Every row gives one point. The ring and each string are closed loops that go straight from each point to the next, and from the last back to the first. Before rounding, they use only three directions, however many columns there are. How many times does the string pass through the ring? Passing back the other way cancels.
In the rows, zero is written as 128.

Ring, 9 rows:
[[ 97 101 125]
 [133 107 153]
 [155 126 165]
 [155 163 172]
 [130 179 174]
 [ 90 186 167]
 [ 61 171 144]
 [ 61 140 116]
 [ 79 112 111]]
String:
[[100  92 104]
 [146 111 105]
 [136 127 129]
 [174 122 118]
 [183 131 180]
 [172 159 190]
 [163 185 192]
 [102 205 212]
 [ 83 172 176]
 [108 152 140]
 [100 156 121]
 [ 83 146 149]
 [ 31 133 138]
 [ 49 105 115]]
Times through: 0

Ring (9 x 6):
[[166 137 101 124 120  96]
 [159 182  71 149 131  98]
 [156 196  68 162 142 111]
 [144 179  85 157 146 125]
 [104 132 119 132 141 141]
 [ 77  94 143 109 132 146]
 [ 80  54 167  85 119 140]
 [133  50 167  82 111 121]
 [163  80 143  96 112 106]]
String:
[[126 153  95 135 132 116]
 [173 153 101 143 136 116]
 [215 178  90 164 146 116]
 [148 130 115 129 132 121]
 [109 149 101 136 136 127]
 [ 77 165  94 146 146 141]
 [ 87 142 115 139 147 150]
 [137 110 140 128 141 146]
 [146 104 139 120 132 133]
 [116 111 127 116 128 127]
 [ 33  92 135  98 124 139]
 [ 13  29 182  66 116 153]
 [ 37   7 196  56 109 148]
 [ 35  22 181  58 106 138]
 [ 91  89 137  98 119 124]
 [146 107 130 115 125 120]
 [189  67 158  97 114 112]
 [210  56 162  88 106  99]
 [162  86 133  93 105  93]
 [108 123 108 112 118 107]
 [147 125 115 122 125 113]
 [112 141  99 123 124 110]
 [115 195  53 144 126  90]
 [148 214  45 160 133  90]
 [120 205  53 156 136 102]]
Times through: 0
String (18 x 6):
[[143 131 117 131 134 126]
 [154 121 131 133 140 138]
 [ 28  93 146 109 139 164]
 [ 77  65 165  97 129 152]
 [151  60 171  99 125 138]
 [137 106 132 115 126 123]
 [ 70  84 139  94 118 127]
 [127  97 135 107 122 120]
 [202  65 161  97 114 111]
 [220  66 155  93 106  95]
 [152 115 113 107 111  93]
 [214 148  93 130 117  82]
 [207 162  88 143 127  93]
 [155 138 108 131 129 113]
 [ 96 178  73 142 133 111]
 [116 221  47 169 144 111]
 [110 203  62 163 146 121]
 [ 97 154  96 136 136 126]]
Times through: 0

Ring:
[[125 104  76  93 119 146  89 176 122]
 [121 131 101  83 101 113 126 164 113]
 [117 148 121  88  96  92 154 145 109]
 [116 164 157 110 104  73 193  98 107]
 [132 150 181 133 133  95 192  55 113]
 [147 122 176 147 160 134 163  43 122]
 [146 102 145 147 167 157 128  69 129]
 [133  92 101 132 153 163  98 121 131]
 [126  93  79 116 139 160  85 154 129]]
String:
[[159  89 160 161 188 177 124  42 134]
 [115 117 114 144 142 127 136 106 126]
 [124 115 115 130 138 133 128 114 124]
 [149  97 127 123 155 164 108 102 127]
 [143  72  86 129 164 191  67 133 136]
 [130  68  53 120 152 190  49 170 137]
 [106 102  54 113 121 141  87 183 127]
 [113 126 103 115 118 115 132 140 119]
 [129 110  99 105 127 141 108 145 122]
 [151  90  92  85 134 173  74 161 124]
 [143  93  68  60 113 166  62 202 120]
 [ 98 139  79  91  90  95 131 183 113]
 [116 133 110 104 110 108 139 142 115]
 [136 126 127  97 120 125 133 127 115]
 [131 141 134  84 104 105 149 133 109]
 [115 169 144  81  83  66 184 133 101]
 [ 97 184 146  96  76  41 208 125  99]
 [ 99 156 124 116 101  75 176 125 111]
 [128 132 138 116 126 115 151 105 116]
 [150 147 198 121 137 106 190  45 111]
 [146 164 229 139 141  85 226   7 108]
 [141 152 207 146 146  97 208  21 113]
 [112 149 151 140 126  88 184  81 115]
 [124 132 140 130 133 113 157  93 119]
 [147 115 157 133 154 143 143  71 123]
 [173  93 179 149 188 178 130  31 130]]
Times through: 5

Ring:
[[145 146 100  46 135 132  87 179 123 114 162 133]
 [137 157  95  77 175 127  81 160 122 104 149 112]
 [119 152  95 122 196 111  86 126 133 101 134  80]
 [109 134 102 148 197  90 100  85 139 110 117  74]
 [114 106 116 136 172  71 122  53 134 134 104 111]
 [119  80 128 104 114  67 137  59 139 153 114 137]
 [115  75 130  91  77  74 135  85 151 152 131 125]
 [115  85 125  73  53  93 123 131 160 142 156 107]
 [132 117 112  47  80 120 102 173 144 127 168 121]]
String, 25 rows:
[[121 146  98  92 147 122  85 163 143 103 157  80]
 [113 127 106 107 135 106  98 134 149 113 147  78]
 [137 143 102  78 167 115  93 137 121 116 139 127]
 [144 163  93  83 208 122  83 138 107 107 133 131]
 [116 171  86 145 238 114  74 122 129  87 127  61]
 [ 97 156  91 182 238  95  84  90 145  89 116  31]
 [ 87 127 103 181 186  83 100  81 162 103 121  25]
 [100 115 110 149 159  83 109  84 154 118 123  63]
 [124 115 113 102 149  90 112  96 133 130 125 120]
 [129 106 118 107 168  76 124  59 120 142 104 148]
 [136  90 126 112 185  54 142   7 104 161  77 186]
 [118  86 126 132 163  54 139  19 128 152  89 140]
 [ 96  92 120 153 140  65 126  54 157 134 112  76]
 [107 105 115 129 139  80 117  83 149 129 124  88]
 [128 114 114  96 150  90 114  93 127 134 123 132]
 [126 117 112 112 173  84 115  75 124 132 112 129]
 [121 132 105 147 231  77 109  48 117 122  93 115]
 [ 96 148  95 186 236  87  91  73 144  96 109  39]
 [ 88 149  93 179 201 100  83 112 162  87 133   8]
 [103 157  91 147 196 113  78 136 150  88 142  35]
 [118 137 102 108 156 109  93 135 142 109 143  83]
 [128 130 106  88 147 108  99 131 133 119 141 112]
 [163 158  97  36 180 131  86 159  95 119 143 175]
 [169 176  90  22 185 148  73 191  92 108 156 172]
 [152 176  88  44 174 149  68 202 112  97 166 127]]
Times through: 4

Ring (6 x 14):
[[123 147 101 111 143 144 120 113 113 182 104  83 161 143]
 [125 130  91 118 125 146 137 129 122 146 128 120 141 144]
 [136 116  97 134 112 150 157 146 142  97 173 177 106 154]
 [148 129 128 139 105 157 150 154 146  88 191 171 105 141]
 [147 146 141 133 117 157 133 143 138 117 172 137 124 134]
 [136 153 128 123 144 149 122 117 125 163 135 105 144 148]]
String, 25 rows:
[[133 160 130 113 129 152 111 126 115 171 119  71 165 120]
 [133 163 131 111 125 153 107 129 112 174 114  61 171 112]
 [128 163 124 111 150 147 108 109 112 194 104  65 168 137]
 [122 149 103 117 174 137 121  90 118 198 104  99 150 177]
 [125 138  97 121 159 140 133 103 124 172 121 122 137 174]
 [115 146  87 106 159 138 117  98 107 205  83  73 168 156]
 [117 146  90 103 137 143 115 115 105 192  87  64 174 131]
 [121 124  78 119 139 141 143 118 124 152 123 133 134 164]
 [123 129  86 115 117 147 136 135 119 144 123 113 146 134]
 [130 133 101 118 109 151 135 143 123 132 137 116 142 126]
 [133 138 110 118 103 155 131 148 123 130 140 109 146 115]
 [135 108  89 136 108 149 165 149 144  87 178 191  99 158]
 [137  91  77 149 123 144 186 141 160  65 203 249  65 197]
 [136 116  97 137 128 146 159 134 144 105 173 185 100 172]
 [135 142 117 120 114 153 128 140 124 138 141 109 144 125]
 [134 135 108 123 116 151 136 139 128 131 145 126 135 135]
 [132 121  96 132 133 145 152 128 138 121 159 168 111 170]
 [133 137 109 123 125 149 135 132 127 139 142 124 136 142]
 [129 147 111 113 120 151 120 133 115 159 119  85 160 121]
 [115 156  95  98 139 144 105 111  98 209  73  38 189 122]
 [118 145  92 111 163 138 122  97 113 197  95  89 157 165]
 [124 165 118 104 141 148 101 113 103 203  89  42 184 120]
 [127 165 124 108 143 148 103 113 108 197  98  52 176 126]
 [128 151 114 123 177 139 124  90 125 189 119 113 139 184]
 [132 163 130 113 142 150 108 116 114 184 113  69 166 131]]
Times through: 1
String (28 x 14):
[[117 150  94 106 156 140 114 101 107 204  85  68 170 149]
 [114 140  81 108 155 138 123 102 110 195  89  86 161 158]
 [116 137  82 108 143 140 126 111 111 183  96  89 160 149]
 [120 146  95 104 124 147 116 126 106 178  96  66 173 119]
 [130 142 107 117 122 150 127 132 120 151 127 102 150 131]
 [132 129 101 127 134 146 143 126 133 134 148 146 124 160]
 [121 122  77 120 142 140 144 116 125 151 125 138 131 168]
 [114 134  75 107 138 140 127 114 110 180  94  89 161 145]
 [122 150 101 105 126 148 113 125 106 181  96  61 175 118]
 [128 148 110 112 127 149 120 127 115 166 115  84 160 127]
 [131 136 106 125 137 146 137 122 129 146 140 131 131 157]
 [124 136  95 123 165 138 135  99 126 172 123 129 133 182]
 [129 141 107 124 155 142 132 108 127 164 131 126 134 170]
 [134 135 111 129 142 146 140 120 134 140 150 144 123 166]
 [137 142 121 132 157 144 136 110 136 151 150 143 121 176]
 [142 151 138 132 148 149 128 117 135 149 155 130 127 161]
 [142 139 128 136 140 149 140 125 141 128 168 155 114 165]
 [139 136 119 132 132 150 141 130 137 127 162 148 119 156]
 [137 145 123 123 120 153 128 136 127 138 146 114 140 131]
 [144 137 127 136 131 151 143 132 142 118 173 159 112 159]
 [145 132 126 141 137 149 149 129 147 112 182 177 101 172]
 [140 136 121 133 133 150 141 130 139 125 165 152 117 159]
 [146 146 141 137 143 151 136 124 142 130 172 151 114 164]
 [142 159 144 127 143 152 120 121 129 156 147 108 140 146]
 [136 166 138 113 125 155 106 130 113 172 119  61 170 111]
 [134 145 119 122 130 150 127 128 125 149 137 110 142 139]
 [132 138 110 126 142 146 135 119 130 149 141 131 131 160]
 [124 138  96 121 165 138 133  99 125 176 119 124 136 180]]
Times through: 3

Ring, 10 rows:
[[175 167 104 117  71 121 185 208 141 139  99 153 141 156]
 [149 193 103 127  57 136 191 190 147 120  72 145 134 146]
 [113 199 113 134  70 150 173 151 147 107  65 134 120 127]
 [ 79 178 131 134 113 156 129 100 137 107  88 123 105 106]
 [ 68 145 146 128 157 150  89  70 124 120 123 118  96  95]
 [ 81  99 154 116 198 131  60  63 106 148 170 123  94  98]
 [101  80 152 109 206 118  58  76 100 163 189 129  97 107]
 [138  70 142 102 195 102  75 114  98 179 198 141 109 126]
 [169  86 128 100 161  97 110 160 108 179 182 151 125 144]
 [185 132 111 108 104 107 160 202 128 159 135 155 140 157]]
String:
[[132  62 152 100 213 105  57 104  99 178 210 137 112 119]
 [134 116 133 112 151 120 109 133 119 153 152 139 118 127]
 [147 110 133 108 152 115 110 146 119 158 160 142 124 132]
 [166 112 128 106 140 110 124 169 122 161 158 147 133 142]
 [137 134 125 116 128 123 129 145 124 146 133 141 120 132]
 [181 145 103 112  88 108 175 203 129 156 119 157 135 159]
 [188 172  94 117  56 115 202 225 141 143  91 159 143 166]
 [148 157 112 119  94 124 162 171 132 139 107 146 126 143]
 [143 164 118 121  96 132 155 168 139 130 104 141 131 137]
 [139 159 118 121 101 131 152 161 135 133 108 141 126 135]
 [160 187  94 125  50 126 202 200 141 131  73 152 131 155]
 [180 202  87 125  26 126 225 231 151 126  59 157 144 165]
 [184 188 101 120  49 128 202 229 154 127  80 153 153 160]
 [155 149 118 116 104 124 152 175 134 141 119 145 133 142]
 [150 135 118 114 118 117 142 162 124 151 130 146 124 141]
 [191 108 108 103 119  92 153 196 114 179 155 161 131 162]
 [195  74 124  93 161  85 116 184 106 193 195 158 134 156]
 [156  82 141 100 180 105  88 142 111 173 191 143 126 133]
 [130 123 130 114 143 121 116 132 118 150 144 139 115 127]
 [127  80 138 106 187 106  82 106  99 174 185 140 103 124]
 [109  43 153 100 236  99  39  67  81 189 223 135  89 111]
 [100  63 163 105 231 117  35  66  97 168 210 126 100 101]
 [ 94  43 163 102 249 108  22  49  84 181 226 128  88 100]
 [110  70 146 106 208 108  62  81  93 175 196 135  94 114]
 [116  39 154  98 239  97  37  73  82 192 228 136  93 113]]
Times through: 3

Ring, 6 rows:
[[134 135 135  98 119 135 116 120  82 150 132 182 120  88]
 [145 136  86 168 116 113  95 109 118 141 153 148  75 117]
 [166 133  61 212 122  94 100 105 165  82 155 106  48 143]
 [168 131  93 168 129 104 124 113 158  55 137 113  75 131]
 [152 147 126  98 146 119 130 115 127  76 144 128 114 129]
 [135 147 146  66 138 135 126 120  89 124 139 164 135 105]]
String, 31 rows:
[[130 131 119 124 107 133 102 118  78 177 136 191 105  83]
 [142 117 111 155  95 128 108 121  93 154 120 189  90  76]
 [149 127 102 157 112 118 110 116 117 122 134 156  85 103]
 [149 142  88 159 128 110 101 108 130 116 157 131  79 131]
 [150 161  42 202 143  90  71  91 156 126 202  89  46 179]
 [157 149  36 227 131  87  74  93 164 116 189  92  34 169]
 [165 130  38 249 112  88  83 100 168 103 164 106  26 146]
 [165 139  32 247 122  84  79  96 175 100 177  92  24 162]
 [160 156  26 234 139  81  71  89 178 103 201  73  27 186]
 [153 148  73 174 135 101  95 102 146 106 171 110  67 150]
 [154 134  93 163 122 111 109 111 132 105 145 136  78 121]
 [153 138  86 168 125 108 103 109 135 109 153 130  75 129]
 [151 138  90 162 125 110 104 109 131 113 152 133  78 127]
 [151 130 105 150 117 117 114 116 121 110 135 150  88 108]
 [142 150  82 157 132 110  90 103 124 137 172 130  78 140]
 [135 153  90 141 132 116  88 104 109 156 174 142  88 134]
 [129 125 137 107 101 141 112 124  65 178 120 209 119  65]
 [126 142 138  84 122 139 111 119  70 169 139 188 128  89]
 [132 160 116  93 145 124 103 108 100 143 170 144 115 132]
 [146 139 114 124 129 120 115 115 115 113 143 146 101 115]
 [141 126 152  85 116 139 135 128  85 121 110 187 130  74]
 [134 135 168  49 127 145 139 128  73 126 116 189 150  77]
 [127 161 162  24 154 141 129 119  77 130 150 163 158 112]
 [131 170 132  57 162 127 113 109 100 124 173 133 134 142]
 [140 156 120  94 147 122 113 111 111 116 161 135 115 133]
 [138 165 111  95 155 118 106 106 115 120 176 124 112 148]
 [125 169 143  42 159 134 114 112  85 140 169 149 144 130]
 [123 143 177  24 131 153 133 128  53 154 124 202 164  75]
 [137 116 165  77 104 148 139 134  67 137  94 213 139  50]
 [140 112 154  99  98 143 135 132  75 135  94 209 126  52]
 [128 113 159  89  91 152 126 133  50 177  96 233 133  38]]
Times through: 0
String, 24 rows:
[[123 127 166  61 107 153 125 130  47 177 110 223 146  53]
 [131 154 111 109 135 125  98 109  95 157 165 154 108 122]
 [143 152  95 135 138 113 100 106 122 125 167 130  91 138]
 [147 121 116 144 105 126 117 121 104 129 120 175  95  85]
 [145 117  98 174  95 122 102 118 103 151 126 179  78  84]
 [151 129  99 159 115 116 110 114 122 116 137 150  83 109]
 [149 154  61 183 137  98  83  98 145 122 185 106  60 160]
 [159 149  24 245 129  82  68  90 172 117 195  86  23 175]
 [167 126  50 238 111  92  93 104 165  93 153 112  34 137]
 [161 121  93 180 111 110 116 116 139  90 128 141  71 108]
 [153 152  78 163 141 102  99 103 147  98 172 106  73 154]
 [176 138  47 229 133  82 101 100 192  47 165  74  35 168]
 [181 113  82 208 112  97 129 116 175  33 118 113  55 120]
 [160 122 111 153 116 116 127 120 132  80 120 145  88 103]
 [157 143  97 146 137 108 115 110 142  82 152 117  86 138]
 [164 148 104 129 152 105 128 110 158  43 153  96  93 152]
 [161 134 135 102 139 120 145 122 135  48 123 130 115 116]
 [154 125 134 114 121 126 137 124 116  84 115 157 111  94]
 [150 135 116 127 127 120 121 116 120 100 136 145 101 112]
 [146 130 152  81 125 135 141 127  98  97 113 171 131  86]
 [131 159 159  33 154 138 131 119  85 118 147 158 153 114]
 [129 165 138  55 156 131 115 112  92 132 165 146 137 130]
 [140 148 122 101 137 124 114 114 105 123 151 148 113 119]
 [142 120 146 100 109 138 132 128  86 126 107 191 122  69]]
Times through: 1

Ring:
[[ 87 144 123 151  95  83 140 139  88 196 178 106 164 144]
 [116 109  96 166 120 107 179 124  83 158 184 120 150 113]
 [147  89  83 157 146 143 177 108 103  98 164 139 120  91]
 [156  93  88 138 153 160 149 103 124  68 141 147 102  91]
 [135 131 119 106 136 152  85 114 149  77 114 140 100 123]
 [105 161 141 100 110 123  61 130 145 124 118 124 120 152]
 [ 82 172 147 115  90  93  75 142 123 176 142 108 148 165]]
String, 26 rows:
[[111 139 122 128 115 117 111 126 119 138 146 123 132 134]
 [ 93 152 132 128 102 101 104 138 114 164 150 113 145 150]
 [104 152 129 125 104 108 100 125 118 155 150 118 140 139]
 [ 90 163 135 129  90  91 101 131 108 185 161 109 155 149]
 [ 55 165 139 157  72  50 135 160  75 249 190  87 190 171]
 [ 70 141 124 164  91  67 157 157  75 218 187  96 177 156]
 [104 130 115 145 113 106 138 133 103 155 162 117 144 133]
 [120 130 110 142 115 115 137 115 104 146 166 124 140 118]
 [119 113  96 166 117 106 179 117  81 162 189 121 152 108]
 [134 110  94 156 126 123 167 107  95 135 177 130 137 100]
 [131 126 108 132 125 131 125 109 118 119 152 132 124 112]
 [126 103  95 157 132 124 170 122  97 127 167 128 133 109]
 [135 112  99 142 133 135 145 111 112 111 155 134 123 106]
 [156 100  89 139 145 154 149  96 118  83 151 145 109  88]
 [175  74  72 146 167 174 172  90 120  47 147 156  94  70]
 [166  75  77 144 168 172 166 102 124  47 139 153  93  81]
 [169  75  80 134 173 181 152 103 136  29 124 156  82  84]
 [138 106 102 130 147 151 130 119 131  78 130 140 105 113]
 [129 127 113 124 129 137 113 115 128 106 138 133 117 119]
 [145 132 115 105 135 156  86 100 148  75 120 144  99 112]
 [139 140 124  95 134 157  66 107 159  71 107 143  94 123]
 [112 153 140  91 125 140  51 133 161  91  97 131 103 152]
 [ 99 160 144  97 113 124  56 139 150 119 109 122 117 160]
 [ 90 183 160  82 100 117  23 140 159 131 101 118 120 174]
 [ 66 189 166  94  87  93  35 159 144 169 114 104 140 191]
 [ 71 166 147 120  93  88  84 158 120 178 139 104 150 175]]
Times through: 3
String (28 x 14):
[[112 141 122 128 112 116 111 123 117 142 149 122 134 132]
 [ 80 149 130 145  95  83 128 148  95 193 168 104 162 155]
 [ 71 142 124 162  91  69 155 157  77 216 185  97 176 157]
 [108 130 114 144 113 108 137 129 103 154 163 119 143 130]
 [127 127 107 140 118 122 137 108 107 137 165 128 135 111]
 [133 108  92 160 124 120 174 106  89 141 183 129 141  98]
 [121  78  75 194 134 107 233 130  61 157 203 120 155  99]
 [124  87  83 177 136 117 205 127  79 138 184 125 143 104]
 [122 120 107 141 125 124 139 121 110 127 155 127 130 119]
 [133 120 105 136 128 133 134 110 115 116 153 133 124 110]
 [152  88  79 161 144 142 185  99  96 104 174 140 124  82]
 [140  68  67 191 145 125 235 115  69 129 198 131 141  83]
 [117  95  89 175 129 110 198 130  78 150 186 121 148 110]
 [112 121 108 148 120 113 148 129 101 145 163 121 140 125]
 [119 127 110 140 118 118 135 118 108 139 160 125 136 120]
 [112 134 112 146 108 105 140 119  97 164 173 119 148 123]
 [ 71 151 127 161  83  64 149 149  75 228 192  96 181 154]
 [ 52 162 140 155  76  53 133 167  79 240 182  88 186 176]
 [ 78 153 134 138  95  85 116 150 102 188 160 104 158 160]
 [116 145 123 122 112 121 101 117 123 135 145 125 130 130]
 [111 161 134 110 104 118  76 117 132 141 138 123 130 139]
 [ 74 189 160 100  83  91  45 146 135 178 128 106 145 178]
 [ 61 187 163 104  83  83  51 161 132 186 127 100 150 190]
 [ 80 165 146 115  97  97  78 149 126 166 135 109 143 168]
 [ 94 149 132 126 107 105 102 141 119 154 143 115 139 152]
 [ 53 189 165 110  78  74  57 168 125 200 133  95 158 196]
 [ 57 198 167 104  72  74  46 157 127 205 136  96 159 191]
 [ 99 168 139 113  95 105  77 125 125 161 144 116 140 148]]
Times through: 3
